Each row of a before or after table is a point. The points were changed in one or more steps. Then noise was added and the rows were shuffled. The steps act on columns, c1 being the first. What was done? A step turns or swaps two columns, mirrors them in a line or flattens them onto one, adds a multiple of one to another, or multiplies or shifts one. Angles are multiples of 10 degrees, from the lower column toward the higher: turns from -170 to 170, lines from 10 to 170 but not 90. Use the fewest steps. Two steps may share a column if one is a turn and the other turns, adds or multiplies; they go together, in the order done. Otherwise the lowest column goes first.
In the rows, 128 means zero.

Before:
[[162 125 126]
 [123 100  67]
 [ 99 152 119]
 [113  70 131]
 [108  78 118]
 [141  90 150]
 [151 101 135]
 [ 98 146 139]
 [135  78 126]
 [123 117  65]
 [168 148 140]
 [136 124 124]
 [155 147 136]
 [157 131 144]]
After (14 x 3):
[[200 144 130]
 [117  66 117]
 [146 124 126]
 [214 126 123]
 [ 78 117  76]
 [116  67 100]
 [160 150  91]
 [ 57 119 152]
 [ 90 133  70]
 [229 140 148]
 [ 54 139 147]
 [197 135 148]
 [184 134 101]
 [146 125  79]]
Steps: multiply c1 by 2.5; swap c2 and c3

Before, 10 rows:
[[132  87 169  95 119 162 124 131]
 [148 169 113 118 143 167 121 118]
 [211 198 128  35 145  61 187  66]
 [138 163 119 167 173 163 118  70]
 [147  99 134  79  96 147 102  86]
 [117  90 194  68 147 141  92 113]
 [107 159 135 102  97 101  92 124]
 [170  94 139  75 147  99  92 154]
 [162 124 178 118 113 117  83 143]
 [106  98 154 148 132 127 107 135]]
After, 10 rows:
[[106 158 132 149 130 127  90 137]
 [136  89 115 119 132 166 134 120]
 [232  55 172  40 137  65 165  67]
 [177 163 106  78 137 100  96 157]
 [113  97 103 104 115 102 100 121]
 [121 166 152  94 124 165  94 134]
 [126  93 109 166 144 163 129  68]
 [117 167 142  68 137 139  55 115]
 [140 156 110  76 117 147 106  88]
 [168 130 126 117 121 115  62 143]]
Steps: add -0.3 times c6 to c1; multiply c2 by -1; turn c3 and c7 by -50 degrees; multiply c5 by 0.4

Before:
[[172 150 136  90  89  88 171  86 154 153 170 147 173 126]
 [184 117 157 109  98  85  82 176 151 114  68 157  73  75]
 [ 83 133 138 100 191 124 114 125 191 104 142 126  84 141]
 [144 106 129 103 191 157 130 139 130 136 103 184  89 155]
 [156  94 167 150 108  90 127 138 162 145  78  78  72 179]
 [179 199 107 110 107  96  72 110  86  70 107 160 138 105]
 [116  97 126 178 130 102 125  65 138 148 180 140  86 128]
 [170 201  84 100 173 133  71 148  96 103 115  60  68 108]
 [133 116  95 191 180 114 138 151 165 126 122 144 147 122]
 [146 100  77 132  83 122 117  76 109 127 105  78 127 136]
 [ 99 117 183 125  91 160 166 149 138  70 109 107  94 115]
 [139 123 100 172 197 148 159  75 170 181  64 170 100 144]
 [131 114 139 120 192  81 119 150  75  93  84 164 150  66]
 [172 159 158 108 179 150  73 159 137 113 106  94 158  95]]
After (14 x 14):
[[118  95 122 177 130 156 123  66 137 130 179 125  86 129]
 [131 115 145 121 191 189 119 151  75 125  85 112 148  65]
 [144 107 128 102 188 119 132 137 126 127 104  64  90 154]
 [138 122  91 172 198 122 159  75 168 135  64  83 101 142]
 [174 160 156 107 180  97  72 158 136 123 107 152 161  94]
 [145 100  77 132  81 116 118  75 110 137 104 175 124 135]
 [157  94 163 150 108 148 127 137 165 124  81 187  73 181]
 [133 117  98 186 179 148 138 149 164 135 120 117 146 122]
 [174 151 133  87  86 173 170  86 153 127 169 124 173 126]
 [180 197 120 110 108 172  72 113  87 129 106 109 137 105]
 [182 117 157 110  97 180  81 178 150 122  67 119  74  75]
 [ 99 118 190 123  91  92 164 147 136 119 108 135  93 116]
 [171 200  92  99 172  99  70 148  95 135 115 190  69 108]
 [ 84 134 142 102 193 133 116 126 189 125 140 133  83 141]]
Steps: flatten c3 and c10 onto the line at 170 degrees; turn c6 and c12 by -160 degrees

Before:
[[140 122 112 104 187 120 152 146 119 145 140 134 121  92 101 159 109  83
  156  70 130 145 144 143]
 [132 166  92 101 106 135  52 107 160  58 138 138 133  97  99 211 110 138
   52  97 165 135  93  95]
 [130 105  81  89 132 136  88 118 139 138  36 139 154 135  77 115 108  63
  148 125 157  74 163 136]
 [106  98  98  56 145 114 141 108 122 116 142 146  46 125 171 149 152 110
  124  91 114 160 144  82]
 [ 94 117  84 183 133  81 137 134 104 186 142 128  59 103 148 131 142  82
  139 139 127 134  94  94]
 [123 151 168 130 147  92  87 105 186 137 130 153 102 121 129 135 120 104
  143 134 109 126  87 167]
 [164 101 184 124 141  82  80  95 137  70 153 126 120 115 171 137 113  54
  174 125 123 165  99 107]
 [158 136 150 148 162  94 116 109 215 174 115 115  76  54  70 189 103 122
  139  91 155 193 139  88]
 [151 137  80 153 138 117 126 114 233 161 164 162 109 138 113 117  68 100
  131 115 133 166  48  76]
 [156 179  92 109 122 100 121 136 117 140 142 126 102 126 118 129 119  76
   89  42 191  79 152 110]
 [ 83 114 169 106  61 166  71 228 123 162 161 150 115 152 192 122 178  61
  111 147 129 165 100 130]
 [174 142 170 142 179 145 116 138  65 183 121 112 157 150 129 138 106  93
   91  53 101 144 104 115]]
After (12 x 24):
[[133 186  94 100 106 134  50 106 161  60 139 136 150  92  95 212 108 140
   60  90 164 137  96  97]
 [157 120 149 151 163  94 116 108 210 176 105 117 170  57  66 192 104 120
  160  93 154 193 137  90]
 [126 103  73  90 133 129  89 114 142 139  36 142  96 138  74 116 110  58
  138 142 158  75 162 140]
 [146 121  77 160 142 117 124 114 232 159 161 163 143 139 113 119  65 102
  139 110 133 167  46  76]
 [109 101  98  56 142 110 139 106 122 117 132 144 207 126 172 148 156 112
  155  91 111 163 148  82]
 [163 121 190 128 141  81  78  95 139  68 150 126 122 119 172 139 114  53
  172 118 121 163  98 108]
 [118 149 169 130 144  95  85 104 181 140 128 153 147 123 130 136 118  99
  148 133 108 124  87 167]
 [ 89 101  79 183 136  81 140 135 108 183 149 124 192 103 149 130 142  84
  165 142 128 133  94  96]
 [140 114 110 100 190 122 155 146 121 147 130 134 124  98 102 158 110  82
  158  71 131 140 141 140]
 [176 128 170 145 175 147 117 139  67 180 109 112 114 152 131 134 105  93
   79  53 100 142 104 115]
 [ 83 107 167 108  61 169  74 228 122 164 164 150 151 153 191 124 180  58
  117 139 127 169 101 127]
 [155 177  92 113 127 105 123 135 114 139 131 130 164 123 117 129 118  74
  102  41 193  80 153 113]]
Steps: add -0.3 times c10 to c2; turn c11 and c20 by -10 degrees; mirror c13 and c19 in the line at 100 degrees
